Each row is a point. Each copy is the shape, with its points in the same order, turned, moved and blurred by noise. Some copies are also mirrored. Which?

Shape (9 x 3)
-.66; -.24; -.46
.33; .23; .19
-.19; .21; .14
.35; .23; -.13
-.24; .09; -.34
.30; .16; -.42
.04; -.13; -.38
.24; -.29; .16
.19; .12; -.19
Copy 1 (9 x 3)
-.82; -.10; .33
.32; .12; -.20
.04; .07; .23
.06; .24; -.34
-.40; .19; .10
-.22; .33; -.42
-.39; .03; -.24
.05; -.34; -.28
-.09; .17; -.23
Copy 1 is: only turned
Copy 2 (9 x 3)
-.90; -.11; -.13
.34; .09; .00
-.11; -.05; .21
.20; .30; -.18
-.45; .19; -.05
-.03; .44; -.36
-.30; .14; -.36
.13; -.30; -.32
.00; .21; -.18
Copy 2 is: only turned

Shape (9 x 4)
-.17; -.05; .07; .15
.22; -.55; -.09; .01
-.08; .24; -.24; -.28
.66; .15; -.72; .00
-.16; -.09; .10; -.28
.72; .13; -.08; -.07
-.17; .21; .26; .16
.37; .01; .10; .18
-.20; .00; .22; -.02
Copy 1 (9 x 4)
.03; -.22; .18; .00
-.17; -.38; -.52; .09
-.18; .15; .14; -.44
-.25; .79; -.53; -.12
-.06; -.28; .06; -.45
.28; .34; -.56; -.19
.27; -.08; .33; -.04
.32; .09; -.19; .04
.05; -.26; .23; -.17
Copy 1 is: only turned
Copy 2 (9 x 4)
.02; -.38; -.03; .09
.04; -.53; .04; -.58
-.33; .21; .00; -.05
.05; .39; -.41; -.78
-.21; -.24; .27; -.02
.41; .16; .11; -.52
.17; -.18; .02; .32
.42; -.19; -.01; -.17
-.01; -.33; .13; .22
Copy 2 is: only turned
Copy 3 (9 x 4)
.06; .01; .20; .16
.19; -.24; .20; -.43
-.23; .22; -.21; .01
.07; -.25; -.79; -.35
-.16; .30; .26; -.16
.49; .14; -.43; -.32
.13; .25; .16; .37
.48; .03; -.10; -.07
.04; .23; .29; .13
Copy 3 is: only turned

Shape (11 x 6)
-.34; .39; .15; .04; .01; -.16
.16; .51; .07; -.35; -.16; .48
-.61; -.27; .27; .40; .11; -.35
.20; -.01; -.35; -.32; -.04; -.04
-.24; .41; -.19; -.17; -.07; -.04
.11; .01; -.04; .41; .34; .50
.21; -.21; .35; .11; -.19; .15
-.19; .21; .00; -.43; -.11; -.30
.22; -.12; .18; .25; .03; -.04
-.56; -.25; -.08; -.46; .44; -.12
-.30; -.25; -.05; -.40; .00; .48
Copy 1 (11 x 6)
.01; .41; -.39; -.11; .17; -.16
.45; .11; -.03; -.66; -.15; -.08
-.50; .43; -.09; .44; .23; -.06
.08; -.35; -.25; -.18; -.06; .25
.10; .19; -.47; -.27; -.05; .02
.38; .35; .29; -.01; .12; .49
.13; -.08; .38; .04; .04; -.16
-.21; -.04; -.49; -.31; .01; -.15
.16; -.02; .19; .17; .20; .05
-.74; .13; -.26; -.37; .14; .41
-.32; .09; .19; -.43; -.36; .27
Copy 1 is: only turned
Copy 2 (11 x 6)
-.38; .01; -.21; -.16; .15; -.17
-.06; .81; .12; -.20; .13; .03
-.23; -.75; -.25; -.39; -.14; -.03
.02; .14; .50; .20; -.07; .04
-.39; .15; .05; .02; .21; .03
.55; .07; -.21; -.16; .15; .32
.25; .10; .00; -.39; -.49; -.04
-.46; .05; .37; -.06; .02; -.25
.27; -.06; -.06; -.15; -.29; -.14
-.23; -.44; .53; -.32; .40; .04
-.06; .09; .50; -.49; .02; .43
Copy 2 is: mirrored
Copy 3 (11 x 6)
-.16; .49; .12; -.23; .21; .19
.10; .00; .07; -.54; -.12; .64
-.03; .60; .26; .44; .49; -.22
-.05; -.07; .01; -.27; -.37; .01
-.28; .35; -.06; -.41; -.01; .26
.34; .03; -.32; .00; .49; .24
.49; .12; .27; .21; -.05; .30
-.36; .29; .38; -.35; -.15; .04
.46; .17; -.03; .08; .07; -.05
-.52; -.09; .37; -.02; .36; -.19
-.39; -.30; .22; .22; .14; .45
Copy 3 is: only turned

Shape (12 x 8)
.62; .33; -.07; -.19; .24; -.03; .28; .17
.25; -.51; .01; .45; -.55; .20; -.29; .00
.23; .43; -.02; -.11; -.04; -.01; .09; .43
-.05; -.22; -.14; .01; -.12; -.30; .17; .37
-.05; .29; -.08; -.58; -.15; -.18; -.03; .08
-.01; -.09; .42; .53; .31; -.06; -.02; .32
-.22; .06; .10; .02; .18; .74; .15; -.33
-.11; -.16; -.11; .16; .34; .20; .20; -.06
-.15; .62; -.58; -.33; .17; -.26; .16; .16
.22; .30; -.61; -.32; .02; -.31; -.06; -.17
.03; -.06; .08; -.17; .43; -.39; -.07; .27
.16; .08; .20; .02; .16; -.51; .26; -.20
Copy 1 (12 x 8)
.39; .28; .29; -.02; .14; -.23; .21; .28
.07; -.54; -.28; .20; -.08; .31; -.01; -.56
.03; .30; .43; .16; -.10; -.12; .07; .05
-.01; .03; -.13; .11; -.58; .06; .18; .10
-.06; .44; .09; -.19; -.37; -.41; -.23; -.05
-.47; -.24; .02; .11; .06; .10; .63; .10
-.21; .40; -.12; -.59; .34; .38; .24; -.35
-.10; .20; -.29; -.27; .05; .30; .35; .12
.00; .90; .00; .11; -.25; -.15; -.13; .35
.30; .54; -.29; .09; -.10; -.31; -.34; .18
-.25; .00; -.07; -.11; -.24; -.32; .18; .46
.01; .17; -.28; .00; -.12; -.53; .53; .04
Copy 1 is: only turned
Copy 2 (12 x 8)
.07; .20; .57; -.69; -.02; -.09; .12; -.23
.50; .05; .09; .09; -.08; .46; -.05; .75
-.15; .21; .66; -.25; -.27; -.12; -.03; -.05
.19; .19; .29; .04; .03; -.42; -.11; .27
-.13; .16; .04; -.22; -.52; -.31; -.15; -.19
-.08; -.21; .49; .17; .53; .16; -.15; .15
-.41; -.50; -.10; -.46; -.01; .17; .31; .35
-.12; -.13; .03; -.21; .32; -.14; .31; .24
-.27; .32; .27; -.11; -.39; -.58; .44; -.34
.15; .48; .02; -.23; -.36; -.22; .40; -.35
-.08; .22; .19; -.05; .29; -.27; -.21; -.29
.37; -.24; .22; -.14; .12; -.22; -.02; -.36
Copy 2 is: only turned

Shape (12 x 9)
.22; -.06; .19; -.12; .13; -.47; -.18; -.10; .36
.03; .70; .16; .34; -.57; -.07; .06; .00; .34
.24; .53; -.16; .48; -.11; -.41; -.30; -.08; .28
.20; -.06; .33; .33; .34; .07; -.41; .12; .38
-.12; -.07; -.08; .14; .15; -.15; .28; -.22; .54
.45; .23; .15; .47; .12; -.06; -.01; .00; -.03
-.35; -.13; -.07; .15; -.05; -.43; -.25; -.39; -.15
.27; .88; -.28; -.23; -.18; .20; .29; -.36; .61
.01; .08; -.20; -.12; -.05; .08; .08; .31; -.23
-.37; .24; .10; -.38; .23; -.04; .21; .20; .12
-.22; .40; -.08; -.34; -.59; .33; .19; .12; -.07
-.30; .39; .19; -.40; -.31; -.14; .08; -.30; -.15
Copy 1 (12 x 9)
.40; .13; -.21; .29; .03; -.39; .13; .03; .30
-.61; .35; -.11; .54; -.28; .09; .11; .17; .16
-.24; .23; -.25; .67; -.06; -.24; .55; -.01; -.08
.54; .35; .16; .55; -.14; -.17; .04; .05; -.29
.33; -.26; .08; .39; -.07; .16; .24; .13; .35
.02; .31; .22; .14; -.17; -.14; .49; -.07; -.25
.02; -.35; -.01; .45; .15; -.28; .01; -.53; .17
-.19; .43; -.46; .28; .15; .72; .41; .29; .42
-.03; -.17; -.18; -.15; -.03; .08; -.06; -.02; -.31
.11; -.19; -.06; .02; .41; .10; -.27; .37; .04
-.47; -.02; -.33; -.09; -.10; .43; -.36; -.01; .07
-.34; .01; -.16; .01; .34; .04; -.26; -.19; .42
Copy 1 is: only turned
Copy 2 (12 x 9)
-.31; .39; .09; -.21; .39; -.17; .20; .09; .01
-.09; .63; .11; .42; -.49; -.53; .04; -.18; .26
-.49; .57; .13; .30; -.14; -.32; -.27; .28; .23
.04; .21; .49; .02; .53; -.30; -.19; .10; .23
-.31; .11; .12; .36; .26; .05; .42; -.12; .05
.04; .42; .49; .13; -.13; .00; -.19; .28; .21
-.56; -.22; .05; -.19; -.13; -.12; .00; .00; -.10
-.12; .93; -.34; .68; -.10; .19; -.01; -.44; .16
.28; .00; -.28; .04; -.16; .03; -.03; .21; .11
.22; .05; -.31; .22; .18; -.16; .25; -.05; -.37
.39; .15; -.48; .19; -.50; -.14; .07; -.37; .17
-.03; .18; -.29; -.06; -.37; -.13; .11; -.38; -.36
Copy 2 is: mirrored

Shape (14 x 11)
.00; .16; -.16; -.22; -.08; .31; .48; -.27; .01; .21; -.14
-.25; -.10; .02; -.09; .21; .01; -.19; -.26; .10; -.15; .01
-.20; .16; .13; .16; -.18; .55; -.07; .05; -.41; -.13; -.11
.00; -.01; .24; .18; -.20; -.08; .21; .01; .12; .25; .24
.18; .17; .44; .01; .03; -.16; -.18; .11; .02; -.15; -.15
.22; -.17; -.16; .12; -.17; -.13; -.13; -.22; .07; -.16; .34
.07; -.18; -.16; .20; -.01; -.21; .55; -.26; -.17; -.03; .24
-.22; .16; .04; -.90; -.20; -.20; .27; -.27; .13; .01; .05
.13; -.12; -.12; .19; .90; .19; -.02; .81; -.03; -.19; .19
.07; .28; .08; .01; -.04; -.25; -.18; -.18; -.02; -.03; .38
-.01; .10; -.04; .14; -.20; -.04; -.09; .03; .19; -.12; -.09
.07; -.23; .03; .01; -.02; -.28; -.20; .03; -.18; .21; -.16
.12; .08; .46; -.13; -.23; .42; -.06; -.20; -.18; -.17; .22
-.08; .06; .40; -.40; -.21; -.25; -.10; .02; .03; -.17; .11
Copy 1 (14 x 11)
-.16; -.16; .13; -.27; .23; -.10; .45; -.22; -.10; .24; -.31
-.05; -.09; .18; .04; .05; .01; -.33; -.23; -.05; -.12; -.18
-.37; .19; -.27; -.34; .21; .47; -.02; .11; -.12; .01; -.11
.03; .01; .12; .07; -.14; -.06; .41; .12; .19; -.03; .14
.10; .15; .07; .05; -.09; .03; -.02; .30; -.42; -.02; .01
.13; -.22; -.22; .01; -.01; -.31; -.22; .04; .22; .13; .10
-.43; -.15; .00; -.03; -.18; -.44; .16; -.19; .23; .22; .14
.44; -.02; .31; -.45; .02; -.21; .21; -.71; -.32; .03; -.05
-.70; -.25; .27; .07; .54; -.19; -.33; .49; -.32; -.53; .54
.21; .17; .05; .19; .13; -.12; -.10; -.05; .04; .27; .21
.04; .15; -.10; -.09; .08; -.18; -.02; .22; .01; -.06; -.16
.01; -.02; .39; -.27; -.14; -.07; -.23; .31; .03; .16; .01
.08; -.09; -.31; -.05; .00; .43; .08; -.05; -.25; .20; .13
.34; .13; .08; -.13; -.26; -.05; -.01; -.13; -.35; -.06; .20
Copy 1 is: only turned
Copy 2 (14 x 11)
-.20; .17; -.37; -.10; -.26; .20; .36; -.17; .03; .32; .04
.09; -.18; -.21; .13; -.05; -.06; -.07; -.16; .27; -.15; .00
.02; .09; .17; .40; .03; .22; .07; .09; -.41; .10; .00
.13; .11; .01; -.04; -.54; -.38; .03; .03; .01; .24; .19
.05; .02; .45; -.13; -.11; -.23; .03; -.04; .18; -.25; -.06
.48; .33; -.09; .07; -.22; -.13; -.09; -.19; .27; -.02; .28
.05; .45; -.34; .09; -.18; -.29; .19; .20; .37; .24; .31
-.04; -.11; -.39; -.16; -.23; -.13; .76; -.46; .13; -.41; .26
.42; -.42; .20; -.55; .33; .19; -.30; .69; .18; .25; .25
.13; .17; -.05; -.12; -.05; -.39; -.12; -.26; .02; -.20; .35
.27; .18; .02; -.08; -.35; -.02; -.08; -.04; .03; -.13; -.08
.38; .11; .10; -.06; .07; -.36; .18; -.11; .18; .10; -.24
-.01; .03; .37; .37; -.19; .09; .14; -.33; -.10; -.03; .43
.19; -.12; .16; -.02; -.29; -.30; .38; -.19; .09; -.44; .27
Copy 2 is: only turned
Copy 3 (14 x 11)
-.40; -.13; -.11; -.08; .20; .25; .42; .03; .17; .15; .35
-.24; .00; .26; -.13; -.22; .22; .19; -.27; -.17; -.09; -.09
-.30; -.12; .40; -.20; .19; .49; -.06; .45; .15; -.35; .10
.02; -.38; .16; -.15; -.06; -.23; .23; .30; .12; .22; .15
-.04; -.05; .07; -.45; -.07; -.26; -.16; .00; -.16; -.31; .12
.05; -.30; .09; .18; -.37; .09; -.09; .00; -.33; .12; .17
-.05; -.33; .16; .39; -.10; -.04; .40; .02; -.08; -.03; .49
-.73; .12; -.50; -.06; -.09; -.17; .44; -.13; .04; .00; -.19
.94; -.12; .13; -.23; .30; .27; .31; -.11; -.38; -.59; -.24
-.14; .02; .03; -.09; -.29; -.13; .08; .31; -.45; .08; .15
.00; .01; .04; -.23; -.32; .14; -.07; .04; .10; .02; .25
-.04; .05; .20; .10; .13; -.24; -.14; -.11; -.04; .04; .10
-.55; -.49; -.02; -.38; .00; .12; -.06; .42; -.19; -.14; .04
-.33; -.07; -.17; -.20; -.21; -.31; -.01; .08; -.04; -.15; -.12
Copy 3 is: mirrored
